Every row gives one point. The points of each table are mixes of a few directions, plus a little noise. Count the directions of each table, and those that both share. Where both have some left over, give the other angles between the two spaces (their principal angles), to ten degrees, smallest first.

First (4 x 2):
[[-33 -34]
 [ 45  46]
 [ -2  -2]
 [-10 -10]]
Second:
[[ 40   4]
 [-46  -4]
 [ 13   1]
 [-41  -4]
 [ 60   6]
 [-25  -2]]
Directions: first 1, second 1, shared 0; angles 40

First (6 x 6):
[[-17   1  -2 -16  19  -1]
 [-21   2  -3 -21  25  -1]
 [ 14  -1   2  13 -17   0]
 [-13   0  -2 -13  16   0]
 [ 48  -3   6  51 -60   0]
 [-14   1  -2 -14  16   1]]
Second:
[[ 18 -12   7 -18 -17  -1]
 [ 25 -17  10 -24 -23  -1]
 [-21  14  -8  20  19   1]
 [-32  21 -13  31  29   1]
 [-22  15  -9  21  20   1]
 [ 31 -21  12 -30 -28  -1]]
Directions: first 1, second 1, shared 0; angles 70

First:
[[ -7 -53  -1   3  11  16 -20  28   1]
 [  5  52  11 -18 -16 -23  13 -15  -8]
 [ -2 -26 -15  22  13  18  -1  -3  10]
 [-13 -52   2  -5   8   9 -14  35  -3]
 [ 32  57  15  -9 -13 -10 -13 -30   1]
 [-10  26  -8   4  -4 -10  29 -16  -1]
 [ 15  46  19 -23 -16 -19  -6 -10  -8]
 [-21 -51 -22  26  18  20  11  11   8]]
Second, 10 rows:
[[  0   1   0   0   0   0   0   0   1]
 [ 35  39  -6  23   1  11 -12 -47  16]
 [ 38  43  -6  26   2  13 -13 -52  17]
 [-40 -45   6 -27  -2 -13  13  53 -18]
 [ 26  31  -4  18   1   9  -9 -38  12]
 [-45 -50   7 -29  -2 -15  14  60 -20]
 [  3   4   0   2   1   2  -1  -5   1]
 [-32 -37   5 -21  -1 -11  10  44 -15]
 [ 11  13  -3   8   0   4  -4 -16   4]
 [  2   1   0   1   1   1  -1  -2   1]]
Directions: first 3, second 1, shared 1

First, 9 rows:
[[  9   1 -36  26   6   4  -5 -15  20   4   3  25  10  -5]
 [ -5  15  21 -42 -17 -10  -8 -14 -16   5 -16  10  -4 -15]
 [ -7   3  32  -9  14 -23  10  36  11  -1  12 -37 -15  26]
 [ -5 -19  16  16   4  12  14  30 -15  -5  11 -36  -5  16]
 [  6  -9  -1  30  29   1   4  18  33 -19  16 -17  -1  21]
 [ -5  11  -7 -22 -22  -9  -4 -15 -20  24 -12  20   1 -15]
 [  0  -8 -18  15  -9  13   1  -6 -14   8   0   8   6  -6]
 [  4  24 -12 -19   4 -26 -12 -22  30   7  -8  32   1  -9]
 [  3 -18   7   6  -9  39  -1 -11 -26 -23  -7  -4   8 -12]]
Second (8 x 14):
[[-15 -18   0  -8  -2 -12 -16   4  -7  -5  13  -9   7  20]
 [-16   7  15  -6   9  25  16  -8   7  -4 -15  -6   6  23]
 [  1   7 -13 -10  -6   7 -15 -16   2  -3 -10  11  10  -5]
 [-51  -8  12  28   8 -30  -3  -2 -13  26  35  27  60  43]
 [  3   5  -8 -12  -4  11  -9   0   4  -4 -11 -10  -2   1]
 [ 32  12  16   6  -1  11   9  13  -4 -16  -5 -12 -14 -36]
 [ 17  16 -19  -2  -3   8   7  13  12  12 -13 -17 -19  -8]
 [ 31 -21  -2   5  -1 -19  12  -6   0  -8   6  15 -47 -39]]
Directions: first 4, second 6, shared 2; angles 80, 80

First (8 x 20):
[[ 20 -23 -13   1   3 -19   3  31   2 -17  13 -17  -1 -18 -18   3  16  19
   19  12]
 [ 25 -29   3   8   1 -11   7  24   4 -24   6  -5  19 -21  -7   1  12  15
   14   2]
 [-52  60  -6 -16  -2  24 -15 -52  -9  49 -14  12 -39  45  15  -1 -28 -33
  -31  -5]
 [ 10 -13  -1   3   0  -7   2  13   3 -10   4  -5   5 -10  -5   0   7   7
    8   3]
 [  1  -2  22   7  -1  14   4 -14   2  -5  -9  17  24  -2  18  -4  -6  -7
   -8 -15]
 [ 22 -26   8   9   1  -7   9  18   5 -22   4  -2  21 -20  -2   0  11  12
   11  -2]
 [  2  -2   5   1  -1   1   1  -1   1  -3  -1   3   5  -3   3  -1   0   0
   -1  -2]
 [-29  34 -17 -13   0   3 -11 -19  -7  31  -1  -4 -37  27  -4   3 -11 -14
  -11   8]]
Second, 11 rows:
[[ 27 -30  22  14   0   1  11  12   6 -28  -2   9  39 -24   9  -3   8   9
    7 -10]
 [-24  28 -20 -12   0  -1 -10 -11  -6  26   2  -8 -36  22  -8   3  -7  -9
   -7  10]
 [-33  38 -28 -17   0  -1 -14 -15  -8  36   3 -11 -49  30 -11   4 -10 -12
   -9  13]
 [ 34 -39  28  17   0   1  15  15   8 -36  -3  11  50 -30  11  -4  10  12
    9 -13]
 [-10  12  -9  -5   0   0  -4  -5  -3  11   1  -3 -15   9  -4   1  -3  -4
   -3   4]
 [-31  35 -26 -16   0  -1 -13 -14  -7  33   2 -10 -46  28 -10   4 -10 -11
   -8  12]
 [ 28 -31  23  14   0   1  12  12   7 -29  -2   9  41 -24   9  -3   8  10
    8 -11]
 [  3  -4   3   2   0   0   1   1   1  -4   0   1   5  -3   1   0   1   1
    1  -2]
 [-25  29 -21 -13   0  -1 -11 -11  -6  27   2  -8 -37  23  -8   3  -8  -9
   -7  10]
 [  1  -1   1   0   0   0   0   0   0  -1   0   0   2  -1   0   0   0   0
    0   0]
 [ 32 -36  26  16   0   1  13  14   8 -34  -3  10  47 -28  10  -4  10  11
    8 -13]]
Directions: first 2, second 1, shared 1
